Each row is a point. Each copy is the shape, with its points in the same order, turned, moved and blurred by noise. Some copies are also mirrored. Which?

Shape (6 x 2):
[[ 53  13]
 [  3 -16]
 [-14  -3]
 [ -4   8]
 [ -8  15]
 [-27  -6]]
Copy 1:
[[ 55  -1]
 [  0  18]
 [-13  -1]
 [  1  -8]
 [ -5 -14]
 [-27   2]]
Copy 1 is: mirrored
Copy 2:
[[-34  46]
 [ 11   4]
 [ -2  -8]
 [-16  -2]
 [-15 -14]
 [  9 -25]]
Copy 2 is: only turned
Copy 3 (6 x 2):
[[-48 -16]
 [ 10 -10]
 [ 16  10]
 [  1  13]
 [  0  21]
 [ 27  15]]
Copy 3 is: mirrored
Copy 4 (6 x 2):
[[ -6 -60]
 [ 22  -9]
 [  8   7]
 [ -1  -4]
 [-10   0]
 [ 12  21]]
Copy 4 is: mirrored

Shape (10 x 4):
[[ 45   0  12 -13]
 [  2   0   5  34]
 [-22 -32  33  17]
 [ 55  36  -3 -13]
 [ -7  -2 -22 -21]
 [-25  -4  17 -34]
 [ 25  34 -13  -5]
 [  9  -5 -23  16]
 [-11 -10  18 -19]
 [ -6 -19  32   2]]
Copy 1:
[[-35 -23 -30  -6]
 [ 25 -25 -18 -14]
 [ 25 -59   2  14]
 [-37  11 -55 -12]
 [-12   6  11  16]
 [ -8 -24  -2  53]
 [-16  25 -30  -3]
 [  6  -1   9 -21]
 [ -8 -27   1  20]
 [  5 -49  -8  12]]
Copy 1 is: mirrored
Copy 2:
[[-11  -1  47 -26]
 [ 32  25  12  -9]
 [ 50 -14  15  14]
 [-33  29  55 -30]
 [-19   2   1  14]
 [ -5 -16  23  38]
 [-24  38  32 -12]
 [  3  18  -2 -16]
 [  5 -11  26  21]
 [ 28 -12  31  12]]
Copy 2 is: only turned
Copy 3, 10 rows:
[[-10 -21  23 -31]
 [ 20   7 -26 -28]
 [ 38  40   0  -6]
 [-16 -60   9 -30]
 [-17  -4  -4  25]
 [ 17   1  26  29]
 [ -7 -49  -8  -7]
 [ -9  -1 -28 -10]
 [ 11  10  18  14]
 [ 26  15  14 -11]]
Copy 3 is: mirrored

Shape (13 x 8):
[[ 16 -36 -34  -2 -45 -23  -8  17]
 [-18  27   9  -3 -11   6 -18   9]
 [ -8  23  10  -5   6  32   9   9]
 [ 33 -32  15  -1  37 -40  -7   4]
 [ -4 -44 -53  10 -25 -23  -7   8]
 [-12  -1  -3  -8   4  30 -21   0]
 [ 28 -26   5   7  23 -24 -22  -5]
 [-20   3   3  -3  17 -11  -6  11]
 [  1 -48 -16  18 -41 -23   1 -12]
 [ 36 -20  -5  35  32 -36  -7   0]
 [  4  23  -4  -6   4  11 -11   0]
 [-16  22  -5  -8  -7  10 -21 -12]
 [-10   6   7  13   2  15 -28  26]]
Copy 1, 13 rows:
[[-32 -16   0  10 -37  13 -15  30]
 [  5   4  -3  24   7 -23  26 -16]
 [ 30   2  12  16  11 -27   0 -27]
 [ 15   7  12 -58 -14  23  22  13]
 [-21  -3   4  24 -31  42 -15  29]
 [ 29 -20   3  24   2  -4  15 -12]
 [ 11  -9  19 -34  -8  24  27  14]
 [ 18  18  -3   4   0   5  19 -12]
 [-40 -22  -1   2 -10  38 -15   6]
 [  0  13  46 -39  -7  30  20  15]
 [ 19   0  14  14  12 -20  16   2]
 [ 12  -6  -3  29  22 -13  22  -2]
 [ 13  -2  16  20 -17 -10  31 -23]]
Copy 1 is: mirrored
Copy 2, 13 rows:
[[ -3 -26   0 -18 -51   1 -34 -14]
 [ 28 -16  -4 -22  13  -5  29 -17]
 [ 24  16  10  -2  17  10  33  -4]
 [-21 -16  21  31  12 -48 -27   3]
 [-12  -6 -17 -19 -60 -15 -23   8]
 [ 16   8 -13 -19  21   0   8  10]
 [-10 -25   5  18  11 -35 -24  16]
 [  5   4   0  -7   6 -31  16  -7]
 [-36 -36  -3 -20 -40   1 -10  10]
 [ -6 -29  19  34 -10 -49 -10  26]
 [ 27  -6  -9   3  10  -4  17  -6]
 [ 21  -8 -28 -12  12  -2  24  -3]
 [ 35  -8  13 -27  10 -19  13  10]]
Copy 2 is: mirrored

Shape:
[[-14   8 -17 -19   4  24   6  19 -23]
 [ -4  -9  21   6 -33 -29 -22 -28  -8]
 [ 11  15  17  16 -14 -10 -14 -36 -17]
 [ 21  10  45  -6 -21 -14 -30 -25 -10]
 [ -5  22 -22 -21 -20  14  -2  33  -6]
 [ 21   2 -21 -10  -2  10  11  26   0]
 [ -1  -2  -8   9 -11  28 -14  32 -13]
 [  0   3  26 -16  -1  11 -10 -23  39]
 [  8  -6  12  -5   0 -16 -32 -24   8]
 [  1  -1  33  -3 -14   6  10 -20  32]
 [ -8  14   0   0  10  -8  -1  35 -10]
 [  3 -14  -1 -21   0   6   4  25 -22]]
Copy 1 (12 x 9):
[[  5   7  16  -7 -23  25  -8 -11  25]
 [-17  19  11  23  20  14  25  30 -34]
 [ -7   5  -7  25  -6   3   7  19 -39]
 [ 11  21 -11  40  19   8  17   3 -42]
 [  0  15  15 -23  -4  29   3 -27   9]
 [-12  -5  -1 -17   2   5   2 -24  22]
 [  8  11 -14 -22  -1  30  -2   5  15]
 [  0  47   9  17  23 -19 -18   7  -7]
 [ -3   6  12  23  33   0  -7  18 -23]
 [ -8  48  -2  19  10 -27   3  13  -6]
 [ 22  -5  14 -16  -1   6  15  -1  13]
 [  4  -1   5  10   1  23  10 -12  30]]
Copy 1 is: mirrored
Copy 2 (12 x 9):
[[  5   0  14  -2   2 -30  22  22  -1]
 [ -4  15 -23  24  11  45   5 -14  -3]
 [-18 -12  -3  22  19  38 -11  -3   6]
 [  0  -9  -7  22  -5  60 -16   1 -14]
 [ 33  13  10 -12   7 -13  15  34   4]
 [  9  26  28 -15  -8 -11  -4  19  12]
 [ 25  15  19  25  -4 -18  -1  14   8]
 [ 17 -15  -5 -17 -10  16 -18 -38  -6]
 [ -7  12 -20   9   3  21 -24 -15 -15]
 [  9  -8   1 -15 -13  31  -2 -35   9]
 [  7   7 -10   3 -19 -15  -1  30  22]
 [ -2  20  11   5 -23 -11  18  20  -5]]
Copy 2 is: only turned
Copy 3, 12 rows:
[[-21  14 -29  12 -23 -12  12  -8 -10]
 [ -1   3  25 -33  33  19  -1 -18  31]
 [-19 -17  25 -21   6  17   3 -27  22]
 [-15 -12  11 -47  14  21 -19 -33  27]
 [ -3   9 -46  12 -16 -21   8 -22  21]
 [  2   2 -16  25 -13 -20  -5 -33  -1]
 [-25  16 -19   7 -12 -41 -11 -25  16]
 [ -4 -42  -8 -14  28  -2 -29  -1  13]
 [  7 -20   9 -37  22 -12  -6 -19   2]
 [ -5 -23  -3   6  34  12 -37  -3  16]
 [  9   8 -12   3 -34 -11 -15  -7  12]
 [ -5  21 -15   4 -10 -10 -12 -20  -7]]
Copy 3 is: mirrored

Shape:
[[ -1   0   3  21 -20  -3 -19  20   2   9 -34  -4]
 [-16 -10 -11   2  -8  33  14  -8 -17  19   8 -16]
 [ 22   1 -33  -8 -13  35  22  10  -4  21  11  -9]
 [ 12   4  23   3   0  -4 -31   2  -5   6  -9 -24]
 [ 34 -17 -16 -15 -25  20  -8  -9 -16   2  -2   1]
 [-12   6  -7  14  16 -16 -10  35  19  15  41   4]
 [-21  23   6  25  -7 -11 -19  46  32 -14  27 -27]
 [-16  13 -41 -25  -8   4  -4   3  17   5  23   2]
 [  3 -22   2 -22 -21  27  13  16  -6 -11   5  21]
 [ 10 -22   8 -17 -38  10   9   4  33  12  18   8]
 [ 32  -9  -2   9 -18  14 -15 -10 -22  -4   6   1]
 [ 25  -7 -12 -18  -2  15  15 -10  36   0  12  30]
 [  1 -31   8  29 -19  -7  -4   3   2 -21 -16 -22]
 [-19  35  24  36 -10 -37   0  25  -4  -9  10 -24]
 [ 25 -13 -20 -29  -1  -5   4   9  -6  13  -5 -14]
 [ -8  10  29  26   1  -6 -12  25  13 -25 -14 -28]]
Copy 1:
[[ 16  -4  26   0 -14  26  -8  -7  35   1  33  -1]
 [ 38  -5  -2  15   8  -6 -17   7  -7  -1  -4  10]
 [ 26  -8  10  15  14 -33 -18  -6  25  -5 -10  33]
 [ -1  13  17 -14 -25  13 -11  -1   4  23  21  16]
 [ 22   9  -5  -1  15 -26  -8 -13  33  28  20  22]
 [ -4 -58  18 -16 -12  23  -5  16  14   9 -17  32]
 [  8 -43  23 -11 -51  38  13 -16  14  -1 -16  29]
 [  3 -27   7   8  18  -4  28  -5  21   9 -27  18]
 [ 33  -4 -25  -9   6  -6 -13   1  46  11 -12   2]
 [ 29 -21  11 -27   2 -13 -13 -22  34  29 -24  -9]
 [ 17  -4  -8   0  -9 -17 -15  -5  21  30  32  22]
 [-11 -27  -7  -6  15 -27 -19 -24  41  16 -19  -6]
 [ 30 -12  -7 -23 -11  26 -13 -33   9  -1  35   4]
 [ 10 -35  24 -28 -55  21  17   7  -2 -19  22  10]
 [  4  13  10 -20  23 -12  -6  -5  27   5   3  33]
 [  2  -6   6 -16 -53  38  -7 -18   9 -10  15   7]]
Copy 1 is: only turned
Copy 2 (16 x 12):
[[  3   0  -2  -3  12 -35 -16 -18   4 -10 -21 -22]
 [-17   0 -15  -2  30  13 -13   4  -5 -13  -5  28]
 [-26 -24  14 -14  29  28 -16 -14 -15 -13  10   8]
 [ -1   7 -10  -8  -9 -39   1 -24  -1 -27   9   7]
 [ 11 -27  16  -1   4   0 -31 -15 -19 -14  12  20]
 [-26   5  16 -25   9 -14  30  28  16 -17  21 -24]
 [-17  25  24 -10  21 -25  35   1  26 -51  -5 -28]
 [  6   5  30 -13  43  12  15   0   7  -1  27   5]
 [-15  -6  39  15   8  -2 -24   8  -8  -2  -7  24]
 [-13   1  29  37  19  -8 -18   8 -18 -17  27  -7]
 [ 11 -12   7 -13 -13  -4 -28  -7 -14 -28   6  14]
 [-11   4  34  15  -3  20 -22  -2   1   8  39  -7]
 [ 13  -9  -6  26  -8 -14  -8  -3  16 -32 -24  -5]
 [ -1  34  -3 -13  -4 -22  43  -3  -8 -37 -29 -28]
 [ -5 -34  13   1   7  -5   7 -21 -11   3  17  12]
 [-10  25   4   6 -10 -31  15 -22  25 -36 -26 -12]]
Copy 2 is: mirrored
Copy 3:
[[-10 -15   3  27 -19  15  -6   7 -12 -24  19  22]
 [-16  -3 -15   5  18  11   3  -2  36   8  -1  13]
 [  7  10 -26   6  -3   3  29  20  41   5   0  24]
 [-13 -24  25   5 -13   3  23  -9  -6 -11  25   5]
 [ 20  12 -10  11 -15   1  23 -16  15  16  18  28]
 [ -9  -2   3 -22  -9   5   0  59  -8 -16   2 -15]
 [ -5 -29  38  -8  -6  21  -1  60 -19 -20  -7  13]
 [ 33  13   6  -9  10  18  -3  34  27 -10  10 -10]
 [ 31 -17 -27  11   3   7   0   0   2  21  -8  21]
 [ 21 -21  -8   1 -40  12  -4  15  28  16 -10   3]
 [ -6   8  -3  -7 -20  -4  19 -20   3   6   6  24]
 [ 36   2 -17   5 -30 -22  -5  12  30  -8 -14  -8]
 [-25 -10  24  29 -16   3 -15  -3 -19  14  -8  24]
 [-29 -12  36   3  -3  38  24  26 -33 -26 -18  -4]
 [ 19  10 -10  30 -10  -3  29  15  18  16  22   2]
 [-22 -38  41  17   1   1   6  13 -27 -15  -6  14]]
Copy 3 is: mirrored
